Rows are points. The points of each table are mixes of a few directions, plus a little noise. Count the directions of each table, and those that both share. Where both have some left over, give the other angles between the two spaces (their principal angles), to ten degrees, smallest first.

First, 4 rows:
[[-32 -14  22]
 [-31  17 -72]
 [ 27  17 -30]
 [ 37 -19  81]]
Second, 6 rows:
[[  10   21  -52]
 [ -11  -21   54]
 [  23   44 -114]
 [ -11  -20   54]
 [  -7  -13   33]
 [  -5  -10   26]]
Directions: first 2, second 1, shared 1

First:
[[   7   21    6   10  -14   11   12   10]
 [   3    8    2    4   -4    3    5    4]
 [  -2  -11   -3   -6    7   -5   -6   -5]
 [   5   26    7   13  -18   13   16   12]
 [ -32 -121  -38  -59   81  -58  -74  -59]
 [  23   90   29   45  -60   44   55   43]
 [  -7  -26   -8  -13   18  -13  -15  -13]
 [  -8  -30  -11  -16   20  -15  -19  -14]
 [  12   45   14   22  -29   21   26   21]]
Second, 8 rows:
[[ 29 115  36  57 -75  55  69  55]
 [  8  33  10  16 -22  16  20  16]
 [ -7 -28  -9 -14  18 -13 -17 -13]
 [ -4 -15  -5  -8  10  -7  -9  -7]
 [-13 -51 -16 -25  33 -24 -30 -24]
 [-13 -50 -16 -25  33 -24 -30 -24]
 [-12 -49 -15 -24  32 -23 -30 -24]
 [ 11  45  14  22 -29  21  27  21]]
Directions: first 1, second 1, shared 1

First (8 x 11):
[[-19 -67 -19  57 -67   3 -46 -48   4  28 -33]
 [ 27  39  28 -44  41  55  79  53 -15   4  24]
 [ 20  51  46  41  -4   3 -54  18  -2 -33   2]
 [ -6  49 -17 -72  73 -70  14  19   9 -31  27]
 [  5  36  51  18 -16 -45 -88  34 -21   7 -23]
 [ -3 -50  -9  12 -36  41  26 -11  -8  41 -16]
 [-14  24 -47 -38  58 -57  13 -28  30 -55  32]
 [ -9 -83 -32  25 -50  70  55 -38   3  44 -15]]
Second (11 x 11):
[[  25  -59    4   55  -49   32   -4  107  -32   58  -19]
 [  -3    0    8   21   -2   13  -11    3   -8   16    0]
 [   4   28    0   12  -23   -5  -37  -22  -31   28   44]
 [   4  -14  -24  -79   32  -37   62   -4   52  -76  -35]
 [  37  -27  -40  -66  -34  -45   36   51    3  -27    4]
 [ -32   63    0  -57   62  -31    7 -121   41  -67   13]
 [ -28   -8   29   44   39   40    4   -9   20    2  -41]
 [  12    2   -7    0  -25   -7  -13   12  -19   17   21]
 [   0   20   30  108  -53   48  -90   10  -78  110   56]
 [ -17   13   -6  -52   50  -21   38  -47   48  -65  -25]
 [  -1  -16    6   15    3   13    7   21    4    5  -19]]
Directions: first 4, second 3, shared 0; angles 30, 60, 70

First (11 x 14):
[[ -24   21   24   25   25   -5   15  -42  -48  -27    9  -19   -6    9]
 [  -1  -88   21  -33  -44  -19  -49   18   12   12    0    0  -57  -66]
 [  44    7   42   -6   41   13    1  -14  -11   16  -12    7   13  -64]
 [  12   90    3   79   52   -7   32  -43  -58  -57   10  -55   22    0]
 [  23   16    5  -26   38  -11   19  -59  -19  -18   15   -2   -8   49]
 [ -74  -53  -60  -24  -91   19   -6  101   72   60   -9   54   20   51]
 [ -69  -95  -54  -29 -107    2  -19  105   67   58   -5   44   -7   24]
 [  58   72  -24    7   10   -2  -41  -24   35  -56   -1  -33  -13    3]
 [   9   40  -53   35   10  -14   48    1   -8  -18   15  -26   31   67]
 [  49  -54   30  -23   18  -10    4    4   -7   33   -3    9   -6  -60]
 [ -27   42   65   -2   45   32   -2  -51  -37   -2  -11   21   10  -13]]
Second, 11 rows:
[[ -69   13  -73  -29  -54   28   -6   72   83   29  -30   78   74  103]
 [  67  -35  -34  -61   27  -52   14   -7  -15  -63   46  -56    4   45]
 [ -11   15   19   68  -41   20  -39   -5   31   48  -37   18  -61  -76]
 [  41   -3    0  -59   57  -17   18   17  -33  -64   28  -34   75   15]
 [  -8    0   -2   64  -29   -7  -13   -5   -2   10  -10  -17  -48  -42]
 [  17   25   70   29   28   27  -21  -19  -22   14  -16   -2  -14 -105]
 [  36  -56   -6   41   -8  -37   14  -14  -15   20   -8  -12  -40  -45]
 [ -22   -3    1   45    1  -17   25   -9  -45  -16   14  -33  -10   -4]
 [ -15   40  -27 -100  -12   29  -22    3   60  -13   22   28   12  113]
 [  -4  -38   -1  -52   34  -11   49  -11  -24   12   11   29   44   63]
 [ -30   42   51   51   -3   34  -18  -22  -15   22  -15    0  -37  -65]]
Directions: first 6, second 6, shared 4; angles 30, 60
